Every row gives one point. A path goes straight from each point to the next, and from the last back to the first. The post is the endless flat space through its rows: a point in 2 columns, a line in 3, a plane in 4, and so on, so that a path can go around it. How many times does the path go around the post? Going back the other way cancels.
In the rows, zero is written as 128.

Post (2 x 3):
[[120 119 161]
 [138 144 108]]
Path (27 x 3):
[[152 111  89]
 [164 138  96]
 [147 158 129]
 [117 178 134]
 [ 78 120 153]
 [ 99 105 128]
 [133 113 149]
 [175 145 153]
 [126 138 162]
 [110 155 139]
 [109 125 129]
 [100 155 117]
 [110 181 157]
 [ 69 127 158]
 [119 122  98]
 [136 110 120]
 [138 149  58]
 [ 93 137 122]
 [101 131 149]
 [ 97 105 141]
 [136 100 143]
 [164 121 152]
 [135 138 185]
 [125 151 131]
 [ 78 103 209]
 [114 142 134]
 [105 113 150]]
Times around: 3

Post (10 x 11):
[[148 101 127 128 121 150 154 156 130 132  99]
 [124 125 101  81 121 130 115 157 163 116 172]
 [154 136  99 125 134 153  89 158 118 105 177]
 [ 83 120 137 120 120  80  76 143 126 108 132]
 [135  99  84  86 131 130 110 171 150 155 176]
 [155 123 132 103 136 135  71 163 140 112 166]
 [148 131 147 137 155 107 155 165 109 120  99]
 [136 131 155 137 150 149 157 117 145 155 142]
 [145 128 143 117 146 127 152  99 111 146 131]
 [157 176 116 119 150 151 125 106 122 157 113]]
Path (30 x 11):
[[171 123 107 103 116 115 101 155 138 109 166]
 [155 125  87 143 136 149 104 129 125 127 137]
 [116 104  65 136 151 109 130 165  80 118 122]
 [133 120 167 100 150  98 146 213 152  86 109]
 [114 151 118 143 128 118 158 112  85 127 109]
 [157 135 171 148 132 153  95  99 117 127 154]
 [161 125  84 119 110 115  94 101  97 148  74]
 [144  99 115 101 132 137 153 111 125 133 154]
 [ 78  86  78  85  96 144 125 134 156 132 151]
 [142  99 137  58 164 119 149 144 118 187 170]
 [123 133 118 135 151 142 172 140 100 154 127]
 [148 122 179 130 176 136 103 159 103  88 138]
 [180 100 114 116 168  98 143 130  69 157 101]
 [158  96 111 106 157 114 128 196 149 129 160]
 [122 122 156 110 118 149  68 129 164  99 143]
 [134 148 145  96 155 123  98 173 129  77 151]
 [146 176 104 154 151 197 154 102 122 149 213]
 [100 113 132 124  86 138 152 157 171 127 143]
 [171 130 157 190 153 122 132 163 125  99 154]
 [126 125 178 132 157 119 119  64 129 163 147]
 [133 104 153 128 158  78  84 147  70 114 105]
 [116 119 184 118 131 173  96 128 145 107 161]
 [163 155 137 109 132 160 148 100 118 132 138]
 [156 107 125  96  94 151 114 162 160 110 132]
 [130 127 161 150 129 151  56 122 109 162 178]
 [143  93 146 117 136 141  86 167 118 159 128]
 [131 157 164 128 146 134 148 127 119 157 152]
 [135 136 140 135 102 135  93 128 144 138 143]
 [137 129 118 121 135 110 139 137 168 125 179]
 [156 175 129 157 126 146 110  97 102 135 152]]
Times around: 3

Post (17 x 18):
[[142 120  88 122 110 117  98 107 140 156 100 109 137 110  92 130 124  99]
 [108 108 123 130 116 129 164  95 126 139 108 134 132 137 106 156 120 133]
 [119 136 143 133 118  92 137 150  96 145 115 130 140  93  80 126 110 160]
 [124  96 126 134 130 124 115 100 128 138 129 101 100 103 115 130 143 110]
 [138  98 125 130 147 120 136  98 170 156 150 139 137 129  97 108 158  94]
 [104  79 114  88 119  98 136 105 145 146  57 116 111 123 129 118 177  97]
 [122 114 120 120 115  80 143 160  95 136 142 140 118 107 128 130  78 153]
 [120 171 122 149  99 127 110 142 126 105 122 127 116 106 106 125 114 151]
 [142  98 114 154 164 122 124  96 171 119 123 115 138 134 107 115 131 145]
 [123 176 103 137 114  80  83 132  82 139 120 136 159 107 133 116 101 155]
 [141 155 125 117 116  78 151 140 122 169 149 121 123  93 106 157 129 149]
 [147 132 111 163 169 120 121  91 158 131 128 138 115  80 101 118 121  97]
 [108 121 104 125 152 151  90 124 142 102 117 128 127 101 113 131 134 113]
 [125 138 124 134  95 124  85 135 132 183  97 128 147  67 140 128 131 111]
 [158 100 129 110 114 149 112 107 128 115 113 123 148 104 131 132 123 106]
 [152 126 132 136 146 141  96 124 131 148 104 119 109 131 129 153 106  86]
 [153 147  95 118 132 173  78  95 120 156 140 142 122  88 111 109  90 142]]
Path (30 x 18):
[[140 166 178 141 158 129 180 100 126 100 123 122  88  83 141 147 136 157]
 [137 201 106 137 125 111 112  92 140 163 175 144 137  74  93 126 115 134]
 [172  96  94 123 178 103 127  87 180 172 139 138 131 155  69 133 118 101]
 [167 179 116 160  74 101  99 139  95 120 109 126 106  69  85 110  92 167]
 [191 103 112 139 149 133  43  88 123 199 107  97 169  61 152  93 138 123]
 [153 160 120 118 100 115 124 131 125 167  85 117 191  70 112 149 135 124]
 [137 145  63 148 153  99  86 101 157 162 103 135 116 107 121  96  79 115]
 [126 223  90 143 127  95  77 108 142 148 104 122 124 119 118 151 139 129]
 [163 130 136 141 123  76 137  96 125 121 127 112 122 100 118 147 156 111]
 [ 88 103 130 160 162 141 123  91 127 147 104 138 115 115 108 131 146 113]
 [113 101 129 152 105 142 133 101 123 171 111 102 139  83  58 119 135 142]
 [123 128 102 110 116 166  99 138  77 140 109 121 108  12 103 102 100 170]
 [146 140  46 136 156 128  43  87  84 155 145 129 133 123 125 115  69 123]
 [137 158 123 127 102 122  99 104 110 147 146 146 158  64  84 135 143 106]
 [110 168 133 122 129 126 139 144 119 161  81 137  75 115  88 171  95 128]
 [114 131 120 145 157 113 154  96 132 142 105 108 103 136 128 165  90 143]
 [160  99 105 158 145  60  52  86 128 188  91  83 146  84 156  73 147  77]
 [111  95 133 107 113 123 146 121 108 172 114 129 133  81  95 130 161  57]
 [141 116 110 125 142 114  86 111 112 179  88 136 150 128 136  98  80  97]
 [131 134 106 130 173 107 148  89 156 137 138 163 108 122  64 113  90 126]
 [104  85 114 104  85 112  97 101 111 158  77 139 142  85 108 114 136 124]
 [132 105 108 129 135 106 120 142 168 176  99 131  75  98 120 128 138 153]
 [130 146 100 151 108 123 100 136 138 122  95 106 148 130 134 123 138 154]
 [124 141 126 121 135 118 145 143 124  93 106 131 146 118  96 107 139  99]
 [113 113 139 121  73 121 165 150 124 150 118 126 134 101  78  99 138  94]
 [111 115 118 121 141 136 109 139 141 129 127 105 130 109 112 134 166 144]
 [110 118 127 111 127 119 168 159 137 115 153 164 106 108  61 173 132 111]
 [121  57  86  76 155 116  71 123 114 170 117 179 117 153 135 101  92  97]
 [122 104  79 136 134 110 126 100 135 140 142 138 139  87 151 139 113 133]
 [159  80  99 153 163 139  97  95 173 167 116  89 189  89 121 129 154  85]]
Times around: 2

Post (17 x 18):
[[153 131 153 178 133  91 133 122 133 145 120 141 110  96 136 138 145 160]
 [194 166 105 108 105 110 124 118  93 104 154 146 133 121 109 138 128 124]
 [153 175 119 153 118 156 141 150 125 118 123 115 133 100 196 176 109 125]
 [163 138 133 112 146 150  99 102 106 137 183 151 154 113  89 142 102 132]
 [106 191 139 108 157 171  92 153 119 142 123  88 158 130 121 103 101 112]
 [165  81 118 140 105 153 132 111 169 123 138 135 134 116 156 146 144 143]
 [ 80 136 130  95 118 148 121 120 142 121 132 144 164 112 116 138 131 126]
 [156 143 106 161 132 134 152 117 157  99 101 134 169 130 126 133  97 121]
 [ 79 138  79  92 112 116  90 145 128 169 115 132 143 126 138 105 118  98]
 [112 118 141  87 104 111 126 153 127 139 125 107 123 157 163 132 146 124]
 [ 93 154 141  89 144 118 151 121 121 170 116  80  86 113 137 131 102 117]
 [128 134 105 123 142 112 132 162  97 130 125 141 151 123  95 100 152 135]
 [ 85 110 121 117 106 127 129 125 128 127 128 118 104 139 126 111 122 132]
 [108 119 124  98 125  84 121 136 134  91 116 135 134 124 119 128 155 170]
 [127 101 125 119 141 101 117 104  96  94 130 140 165 102  81 115 142 132]
 [139 115 132 163 106 107 138 143 141  94 111 125 171 112  65 156  96 145]
 [ 99 133 106  99 114 155 133 105 154 128 132 107 152 168 107 170 108  90]]
Path (25 x 18):
[[ 63  83  97  67 114 140 129 117 158 154 134 114  95 155 140 145 124 133]
 [160 168 107 125 114  66 142 117 110 139 131 188 116 124 120 141 112 165]
 [109 100  99  97 147 114 103 142 148 106 113 143 127  98 107 109 132 176]
 [ 98 114 124 116 139 129 125 175 163 105 130 114 157 148 123 122 128 138]
 [163  85 130 156 124 129 101  94 150 168 177 168 120 144 195 116 124 148]
 [ 31 167 115 117 126  97 141  99 110 127  82 104 112  89  77 112 109 143]
 [150 108 112 106 118 176 100  77 108 157 175 152 101 141 153 145 142 115]
 [151 164 186 120 110  95 102  79  84  78 149 146 140  95 133 106 176 171]
 [ 83 105 164 111 171 152 142 149 166 114 153 130 146 119 169 131 188 172]
 [185 150 113 144 148  97 122 140 166 139 116 167 177 111 159 145 111 122]
 [153 118 111  92 137 127 135 120 174  97 125 138 165 136 166 109 138 136]
 [ 63  84 174 126  96 121 183 114 149 101 135 128 130 109 121 158 124 140]
 [129 162 126 151 128 105 113 199 115  96 118 126 120 115 125 122 131 165]
 [116 159 135 138 162 118  33 123  98 172 155 173  98 112 174 146 145 149]
 [157 115 103 112 135 110  91 127 133 106 139 145 179  90 144 136 136 116]
 [121 170 125 132 116  99 110 152 163 167 105 104 116 136 188 135 171 132]
 [132 150 112 119 128 136 167 123 107 118 117 129 157  92  75 132 123 136]
 [140  70 127 135  82  77  75 117 125 131 116 159 181 151 106 138 116 118]
 [128 121 168 102 152 159 140 138 146 111 115  97 140 127 133 103 106 118]
 [ 92 118  75 132  85 146 170  98  96  71 139 104 121 142  67 148 117  82]
 [146 190 110  93 122 137 130 110 120 143 141 124 132 102 139 113 151 134]
 [118 109 129 174 126 147 164 125  87 115 123 170 147  86  76 108 139 168]
 [132 121 101 145  95 107 145 132  75 141 105  70 110  93  83  98  80 106]
 [128 227 170  86 173 101  99 130 119 125 157 156 120 125 174 105 147 175]
 [116 145  33  80 126 113 136 135 123 110 116 138 163 122  70 136  56  88]]
Times around: 1
